Each wall is flat, endless, passes through zero and stands at right angles to its row. A trip goes straight from one point to another. List the walls that it crosses, first one first.

Walls:
(1): [-2.76  5.18]
(2): [0.55 1.34]
(3): [-1.73  3.20]
(4): [-0.98  0.40]
(5): [0.31 1.51]
(6): [ 0.54 -0.92]
Trips:
[ 0.53 -1.42] to [ 2.69 -2.57] -> none
[-1.10  0.54] to [0.07 0.39] -> none

Walls:
(1): [ 0.83  0.60 -0.95 -1.96  0.79 -0.80  0.83  5.00]
(2): [ 0.81 -1.36 -0.44 -2.06  0.99  0.42 -2.39 -1.33]
(3): [ 0.41 -1.15  2.70 -0.04 -2.31 -0.34 -0.39  2.07]
(4): [ 1.00 -0.01  2.31  0.34 -2.50 -0.66  1.77  0.04]
(5): [ 2.82 -1.32  2.34 -0.79  0.00 -0.40 -1.14 -0.62]
(6): [ 0.75  1.76 -0.13  1.22 -0.26 -2.31  0.82  1.55]
Trips:
[ 0.65  2.73 -1.96 -2.48 -0.02  1.89 -1.33 -3.20] to [-1.43 -1.74 -0.70  0.33 -0.38  0.04 -1.45 -1.43] -> none
[-0.22  5.47  1.14  3.18  2.22 -1.67 -1.94 -0.87] to [-1.29  1.65  0.95 -0.48  1.34 -0.85  1.73 -3.95] -> 4, 6

Walls:
(1): [-1.04  0.36 -0.08  2.21  0.99 -1.44 -0.64 -0.34  1.68 -0.60  1.95  1.18
 -1.04 -0.61  2.13 -2.00 -3.46 -4.66]
(2): [-3.78 -0.51  1.04 -4.19 -0.02  0.60  1.99 -1.31 -0.19  0.17 -0.45  2.09
  0.76 -0.03 -2.85  0.07 -0.90 -2.36]
(3): [-3.86 -0.20 -3.00  2.00 -0.10 -1.34  0.83  1.19 -2.22  0.89 -2.06 -1.17
 -1.74  3.24  0.68  0.98 -3.44  2.02]
(4): [ 2.02 -1.53  2.68  1.43  2.13 -0.05 -0.82 -0.30  0.72  0.16  0.94  1.10
  0.42  2.32  0.87  0.09 -2.64  0.43]
Trips:
[-0.37  0.90 -0.26 -0.95 -3.22 -2.13  1.45  2.68  1.32 -0.75 -0.62  0.62
  1.43 -0.81  5.12 -0.33 -1.70 -2.26] to [-1.92  3.52 -1.16 -0.19 -1.30  3.08  2.79  1.07  0.83  1.73 -1.26 -2.46
 -0.52  1.92  1.33 -0.11 -0.18 -2.84] -> 2
[-2.18  0.18 -0.89 -2.45 -0.50  1.68  0.09  3.38 -0.03 -2.05  1.43 -2.02
 -2.31  2.45 -0.31  3.48 -2.19 -0.82] to [ 0.54 -0.88  1.43  1.32  1.33  0.04 -1.42 -1.61  0.61  0.81  0.41 -1.14
  0.73 -1.29  0.24  2.67 -3.08  0.02] -> 1, 4, 2
[ 1.80  0.42  2.75  0.35  0.07  0.37  1.79  0.75 -2.54 -2.65 -0.22 -0.31
 -0.99  2.68  0.39 -2.00 -6.25  0.30] to [-1.03  2.06  3.77  4.19 -1.09 -1.32 -0.54  0.47  2.33  3.97  2.39 -3.34
  0.97 -0.74 -1.26  3.41  0.63  0.67] -> 3, 1
[-0.22 -1.12  0.78 -1.04  2.03  3.16  0.14 -2.44 -0.06  0.24  0.29  0.53
 -1.99 -1.95  0.08 -2.33  0.26 -0.79] to [-0.09 -1.00 -0.66 -1.16 -0.87  1.04 -0.77 -0.21 -0.23 -0.02 -0.74 -0.54
 -0.20  0.02 -2.42 -1.06 -2.06 -3.51] -> 4
[ 0.85  1.66 -0.35  1.78  1.01  0.80 -0.34 -0.29  0.03  1.33 -1.59  1.23
 -0.76  3.00 -0.46 -0.05 -2.03  0.51] to [-1.01  0.83  0.31 -4.28  2.46  1.01  0.57 -2.86 -1.64  0.05  2.53 -0.55
 -0.16 -1.66 -0.32  0.85  0.74  1.71] -> 1, 2, 3, 4
[ 0.06 -1.91  3.14 -1.47  1.28  1.88 -0.87  2.00  0.13  0.13  0.61  1.94
 -2.89  1.49  3.47 -0.14 -1.30  0.77] to [-0.10 -1.70  3.72  1.88  0.78 -2.11  0.34  0.02  1.59  2.03  0.39  1.79
 -0.83 -0.79  2.93  0.88 -0.79  2.62] -> none
[ 1.85  0.62  0.08 -1.51  1.70  1.33 -0.98 -1.00  1.24  0.56  0.78 -1.39
 -1.35 -0.10  1.16  1.78  0.37 -1.45] to [ 1.89  0.27 -2.29  3.67 -0.71  0.35 -2.56 -0.61  2.01 -1.24  0.21 -0.43
 -0.48 -1.42  1.70  0.13  1.77  1.14] -> 4
[-3.19  0.00 -1.48 -0.25  2.35  0.11 -0.96 -0.19  0.51  0.03  0.71 -1.68
  1.45  1.65 -2.59 -2.21 -1.64  0.66] to [ 0.49  0.58 -2.48 -0.71 -1.55 -0.90  0.31  2.42 -1.49 -0.79 -1.61 -3.08
  0.78 -3.90  1.18 -1.39 -0.42 -3.79] -> 4, 2, 3
